Every row gives one point. To make a cloud, some directions were put in groups of two or more. Within a group, all points are equally far from the middle, so they leave a hole (a ring in 2 directions, a hollow ball in 3). The other directions are filled evenly. Then the cloud was stretched, turned, moved and blurred a little. Count the holes, and give their numbers of directions, smallest first.

Cloud (21 x 3)
[[ 0.21 -0.02 -0.51]
 [ 0.14 -0.45 -0.67]
 [ 0.00  0.31 -0.19]
 [ 0.55  0.18  0.33]
 [-0.07 -0.13 -0.50]
 [-0.02 -0.55  0.20]
 [ 0.43  0.33 -0.11]
 [-0.76 -0.25 -0.18]
 [-0.41  0.57 -0.41]
 [-0.45  0.25  0.30]
 [ 0.03  0.04 -0.43]
 [-0.77 -0.15  0.10]
 [-0.46 -0.28  0.24]
 [ 0.37 -0.49  0.16]
 [-0.21 -0.11  0.06]
 [ 0.20 -0.17  0.51]
 [ 0.30 -0.31 -0.42]
 [-0.19  0.64 -0.22]
 [ 0.48  0.32  0.07]
 [ 0.36  0.43  0.00]
 [-0.09  0.82  0.41]]
Holes: 0

Cloud (27 x 4)
[[-0.51  0.17 -0.52 -0.02]
 [-0.47 -0.15  0.21  0.35]
 [-0.29 -0.40  0.41  0.32]
 [-0.04 -0.18 -0.05  0.81]
 [-0.73 -0.36  0.03 -0.26]
 [-0.48 -0.55 -0.11  0.04]
 [-0.57 -0.08 -0.55  0.37]
 [ 0.09 -0.22 -0.02  0.80]
 [-0.54 -0.34 -0.52  0.06]
 [ 0.10 -0.48 -0.60  0.41]
 [-0.34 -0.21 -0.11  0.62]
 [ 0.41 -0.03  0.17  0.47]
 [ 0.37 -0.20  0.24 -0.07]
 [-0.68 -0.27  0.09  0.00]
 [-0.39  0.11  0.46  0.15]
 [-0.27 -0.48 -0.51 -0.16]
 [ 0.04 -0.30  0.06  0.70]
 [ 0.31 -0.19 -0.17  0.85]
 [-0.18  0.24 -0.70 -0.08]
 [-0.31 -0.01  0.18  0.53]
 [-0.15 -0.44 -0.57 -0.13]
 [-0.19  0.34  0.17 -0.11]
 [ 0.23  0.15  0.44  0.16]
 [-0.30 -0.49 -0.04  0.38]
 [-0.44  0.31 -0.31  0.34]
 [ 0.26  0.42 -0.15  0.49]
 [ 0.31 -0.32  0.38  0.26]]
Holes: 1 (3)
